Every row gives one point. The window is the flat piece filled in between its corners: a triangle in 3 columns, a solid with four corners in 4, and so on. A path goes straight from each point to the next, and from the last back to the first. List the points from which the path goes on through the window.

Window (3 x 3):
0:  1.12 -0.09 -0.88
1:  0.84 -1.98 -0.78
2: -5.34 -0.97 -1.24
Path:
(1):  0.86 -0.25 -2.09
(2): -4.21 -0.96 -2.08
(3): -4.64 -0.79  0.96
(4): -3.35 -0.99  0.06
(5): -3.21 -1.38 -1.96
(6): -3.16 -1.22 -3.26
(7): -2.72 -0.98  1.20
(8):  0.69 -0.21  1.07
Through the window after points: 2, 4, 6, 8

Window, 6 rows:
0: -2.14  0.89 -2.60  0.41 -1.24 -1.70
1: -0.68 -1.44 -0.78 -2.76 -4.77 -2.15
2:  0.75 -8.12  4.61 -2.29  2.23 -2.36
3:  0.39  0.45  1.96 -0.78 -0.85 -1.76
4:  4.06  0.71 -0.21  2.79  1.21 -0.36
5:  6.24  0.55  0.93 -3.43  2.16 -0.15
Path:
(1):  3.50 -2.53  1.33 -2.17  1.25 -3.89
(2):  0.52  0.20 -1.06 -0.78 -0.43 -3.30
(3): -0.22  0.14 -0.35 -0.59 -0.36  2.67
(4):  0.76  0.13  1.53 -0.56 -0.37  0.78
(5):  2.35  0.05  0.95 -0.52 -0.21 -3.64
(6):  1.01 -3.36  1.62 -2.35 -1.25 -3.40
(7):  0.01 -2.97  1.85 -2.20 -2.02  1.36
(8):  1.38 -2.54  2.00 -2.43 -1.55  2.35
(9):  2.73 -1.39  1.58 -1.97 -1.19 -4.64
(10):  3.06  2.18 -1.79 -1.14 -0.75 -4.47
(11):  1.36  1.73 -1.23 -0.78 -1.80  2.17
(12):  0.08 -0.02  0.16 -0.71 -0.10  1.12
(13):  1.26 -0.06 -1.18 -1.23 -0.69 -4.66
(14): -0.36 -0.71 -0.53  0.05 -1.41 -4.25
(15): -1.49 -0.57 -0.19 -0.15 -1.38  0.78
(16):  2.12 -1.87  2.31 -2.63  1.60  3.94
Through the window after points: 2, 4, 12, 16

Window, 8 rows:
0:  1.89 -0.55 -3.29 -1.29 -0.28  1.63  1.42 -1.68
1:  1.43  2.70 -1.61  4.21 -0.13  0.90 -2.39 -0.24
2:  2.84 -2.75 -1.04 -2.29 -1.23  2.31 -1.53 -1.21
3:  2.59  0.83  0.46 -1.15 -1.67 -3.80 -0.32 -0.23
4:  1.11 -3.49 -1.18  1.14 -0.60  1.31  0.83 -1.17
5: -1.16 -3.73 -1.64 -2.17  4.25  1.99 -0.88 -0.38
6: -8.30  0.74  4.97 -4.69 -1.73 -0.45 -1.61  1.63
7:  3.42  0.95  3.93 -2.77 -2.34 -0.34  2.13 -0.03
Path:
(1):  0.63  1.21  2.28 -0.76 -1.91 -0.99 -0.47 -2.86
(2):  1.05  0.52 -0.17 -1.76 -3.78 -0.51  1.59  4.78
(3):  1.92 -0.39 -0.02 -1.63 -1.29  0.41  1.59  4.84
(4):  2.45  0.13  1.58 -2.01 -1.38  0.46  0.84 -2.61
(5): -3.65 -0.10  2.81 -1.24  0.08  0.20 -1.13 -4.30
(6): -3.32 -0.44  0.87 -2.79 -0.06  0.56 -1.26  3.35
(7):  1.18  0.27  0.20 -1.94 -0.99  0.08  0.07  2.74
(8):  0.25  0.39  1.50 -1.49  0.39  0.13 -0.30 -3.97
Through the window after points: 3, 5

Window:
0:  0.97 -2.01  0.71  1.32  3.53 -4.37 -0.50 -2.95  0.35
1:  2.95  0.40 -0.84 -2.83 -4.41 -4.16  2.07  2.03 -1.79
2: -3.52  0.62  3.55  4.09  3.38  0.79 -0.59  3.07  2.58
3:  0.93 -2.64  2.96 -2.58  0.53 -0.11  1.45  2.19  2.50
4: -4.58 -2.38 -0.68  1.02 -3.83 -3.28 -1.63 -0.41 -0.67
5: -3.82 -1.97 -0.15 -3.48  4.23  0.19  1.12  2.16  0.51
6:  3.48 -0.22 -2.40 -3.53  3.55  1.03  0.76 -0.23  0.42
7: -2.16  2.30  3.05 -4.12 -2.65  1.03  2.92  2.45 -0.31
8: -0.37 -0.34 -0.92 -4.66  3.87 -2.90 -3.59 -1.26 -1.69
Path:
(1):  0.18 -2.18  1.61  1.54  2.62  0.25 -0.47  1.24 -1.61
(2): -1.19 -1.00  2.92 -0.20  2.27  0.91  0.90  1.36 -1.59
(3): -1.45 -0.28  1.03 -0.87  1.78 -1.42 -0.80  1.85  3.26
(4): -0.86 -0.14  1.90 -0.90  1.51 -1.33  0.59  1.51  2.76
(5): -0.42 -1.55  2.27 -0.60  1.00  1.01  0.71  1.93 -0.15
(6):  0.03 -2.35  0.19 -1.82  3.33  0.77 -1.44  0.09 -2.79
(7):  0.82  1.66 -1.31 -5.46  1.74 -3.89  0.31  0.08  3.87
(8): -2.21 -0.71 -0.11 -0.71 -0.84 -4.08 -0.92  0.10  3.75
(9): -0.91 -1.94  0.93  0.74 -0.47 -0.44 -0.81 -0.21 -4.81
(10): -1.44 -2.82  1.15  0.00 -0.29 -0.47  0.06  0.77 -3.59
(11): -1.76  0.84  0.02 -1.96  0.31 -3.62  0.35 -0.53  3.59
(12): -1.23 -0.07 -0.31 -1.09  2.12 -3.72 -0.29  1.01  4.15
Through the window after points: 2, 4, 6, 10

Window:
0:  2.03  6.19  1.89 -3.96 -3.75 -3.82 -3.61  0.80  2.79 -1.92  1.39
1: -2.87  1.80 -1.35 -6.90 -2.27 -1.37  0.96  3.70 -2.18  2.15 -1.05
2: -1.46  3.19  0.54 -2.15  0.91  0.20 -1.72 -0.06 -1.16  1.42  0.67
3: -1.96 -3.32  0.82  2.10 -2.33 -2.37  2.66 -1.39 -1.10  2.39 -2.19
4:  0.54  4.27 -3.18 -1.22 -3.39  3.10 -5.24 -0.86  4.70 -2.36 -0.25
5:  4.83  2.33 -1.80 -1.74 -2.17 -1.24 -3.58  2.03  1.18 -0.31 -1.14
6: -1.66  0.72 -1.80  1.12 -1.74 -4.01  3.19  1.50 -4.08 -0.25 -1.63
7: -1.20 -0.58  3.23 -1.63 -2.39  3.61  2.40 -2.75 -2.93 -1.89  0.63
8: -1.99 -5.12 -1.47  2.23 -0.62  0.26 -2.94 -3.88 -0.80 -3.53 -1.75
9: -3.71 -3.41  2.87  2.04  0.07 -0.79  2.94  2.32 -1.86 -1.34 -1.18
10:  0.32 -0.49 -2.72 -1.46  1.06  1.40 -0.75 -3.15  3.55 -3.11 -1.07
Path:
(1):  0.96  0.51 -2.19 -0.95 -2.59  0.59 -2.13  0.30  0.66 -0.07  5.39
(2):  0.23  2.43 -0.80 -1.77 -1.53  0.01 -1.74 -1.22  0.83 -0.94 -2.57
(3): -1.37  1.23  0.79 -1.87 -0.91 -1.31  0.40 -0.30 -1.77 -0.57 -4.44
(4): -1.31 -2.32 -1.68 -0.03 -1.80 -2.26  0.78  1.39 -0.62 -0.04  4.70
(5):  0.04 -1.41 -1.61 -0.75 -1.74  0.35 -0.31 -0.41 -0.42 -0.89  4.43
(6): -0.61  0.43  1.43 -0.78 -1.29  0.76 -0.82 -1.34 -1.18 -1.49 -3.41
(7): -0.38  2.36 -0.78 -1.36 -0.17  1.54 -2.20 -2.07  1.66 -2.49 -4.51
(8):  0.79 -0.71 -3.11 -1.08 -1.61  0.17 -1.14 -0.83  3.02 -1.66  3.23
(9):  2.20  0.58 -1.84 -1.53 -1.87 -0.81 -1.21  2.31  0.69  0.02  3.08
(10):  0.69  2.28  0.63 -1.82 -1.90 -1.23 -2.14  0.19  0.02 -1.02 -4.53
(11): -0.03  3.85  0.72 -2.11 -0.77 -0.46 -0.92 -0.47 -0.56 -0.25 -6.10
(12):  0.20  0.56 -2.28 -1.68 -2.26 -1.30 -0.44  0.64 -1.41  0.18  4.20
(13): -0.23 -1.79 -0.77 -0.98 -2.58 -0.57  0.34  0.60 -0.39 -1.15  2.98
(14): -0.96  0.31  1.12 -0.94 -1.89 -0.35  0.28 -0.56 -0.25 -1.77 -3.03
(15): -1.29  2.88  0.86 -1.92  0.30 -1.54 -2.28 -0.52 -0.14 -1.15 -5.64
(16):  0.16  0.74 -3.29 -1.03 -1.77 -1.35 -2.04  1.39  1.60  0.74  4.86
Through the window after points: 5, 7, 9

Window, 14 rows:
0: -1.29  3.07  0.49 -0.24  0.12  2.27  1.51 -1.85  1.00  0.65 -3.90  2.13  1.89  0.66
1: -3.05  0.55  0.35  0.77 -2.47 -0.76  3.71  0.62 -1.60 -1.58 -0.99 -3.18 -0.40  1.20
2:  1.11 -1.98 -3.80  1.06 -0.13  3.42  2.14 -0.80  0.14  2.92  0.76 -1.01  1.47 -0.25
3:  0.10  0.68 -2.75  2.33 -0.69 -3.66 -0.04 -2.12 -1.45  2.41  0.77 -1.94 -1.29  0.06
4: -3.11 -2.77  2.19  1.11  7.23 -1.25 -0.50  0.83  2.73  1.88 -2.37  2.54 -9.49 -2.19
5:  0.26 -2.65  2.18 -0.64 -1.67 -0.35 -0.34  3.71  2.63  2.24 -2.15  0.35 -5.75 -3.37
6: -0.70 -2.05  1.10  0.60 -0.41  0.65  0.68 -1.66 -3.86  1.76  0.55  0.81  0.45  0.80
7: -1.06 -1.29 -0.39  2.70  1.53 -0.19  3.31  5.60 -1.59  1.16 -1.55  0.38  3.10  0.77
8: -0.77  0.38  1.01 -1.07  0.70  1.07 -0.84 -0.78  0.66  0.48  1.06 -0.60  3.51 -0.45
9: -3.11 -3.02 -0.66  0.58 -1.26 -1.04  2.20  0.50  0.13  1.65  0.71  1.79  1.75  0.15
10:  0.15 -1.95 -1.19  4.70 -2.41 -0.31  2.00 -1.51 -1.02 -1.92  0.26 -0.67  0.12 -0.62
11:  1.77 -0.51 -4.00 -0.91  0.16 -0.07 -0.15  0.51 -0.74  0.27  1.83  1.37 -1.71  0.29
12:  1.31  2.78  1.75 -0.46 -1.08  1.56  2.77 -1.36  1.99  2.11  1.84  1.07  0.74 -0.10
13:  2.00 -2.74  1.12 -2.71 -1.60 -1.08  3.20 -1.13 -0.12  0.29 -0.87 -0.27  1.46 -1.65
Path:
(1):  1.01 -2.06 -0.23  0.90 -0.51 -0.46 -0.04  0.77  0.78  0.96 -0.22 -0.21 -0.56  3.19
(2):  0.37 -1.49  0.63  0.41 -0.56 -0.23  0.11  0.50  1.08  1.54 -0.85 -0.23 -0.85  0.28
(3): -2.04  0.76 -0.48 -0.45 -0.32 -0.33  1.85  0.24 -1.24  0.09  1.37  0.03 -0.49 -5.37
(4): -2.14  0.18 -0.63 -0.37  0.53  0.48  1.68  0.81 -1.84  0.39  0.20 -0.14 -1.47 -4.84
(5): -0.11 -2.73 -0.17  1.07  0.60 -0.46  0.87 -0.18  0.82  1.20 -1.20  0.03 -1.27  2.17
(6):  0.14 -0.04  0.12  0.52 -0.29  0.33  1.25 -1.07  0.80  1.30 -0.71  0.09  0.36  1.42
(7): -0.30  1.30 -0.47  0.46 -0.48  0.11  1.57 -0.61 -0.22  1.05 -0.16  0.73  0.16 -1.33
(8): -1.91 -0.95  0.71  0.38 -0.22 -0.20  1.33  1.82 -0.40  0.77 -0.61  0.27 -2.30 -3.93
(9):  0.82 -1.99  0.96  0.05 -1.43 -0.51  0.93  0.92  2.02  1.15 -1.78 -0.78 -2.96  1.85
(10):  0.60 -2.81 -0.63  1.42 -0.78 -0.87  0.96  0.05  0.58  1.54 -1.92 -0.73 -1.90  3.29
(11): -0.55 -0.57 -0.51  0.47 -0.68 -0.24  2.29  0.00 -0.58  0.66 -0.44  0.83 -1.17 -1.82
(12): -0.13  0.22 -3.11  0.48  0.25  0.10  1.69 -0.29 -1.42  1.03  1.00  0.49 -0.42 -2.57
Through the window after points: 2, 6, 8, 12
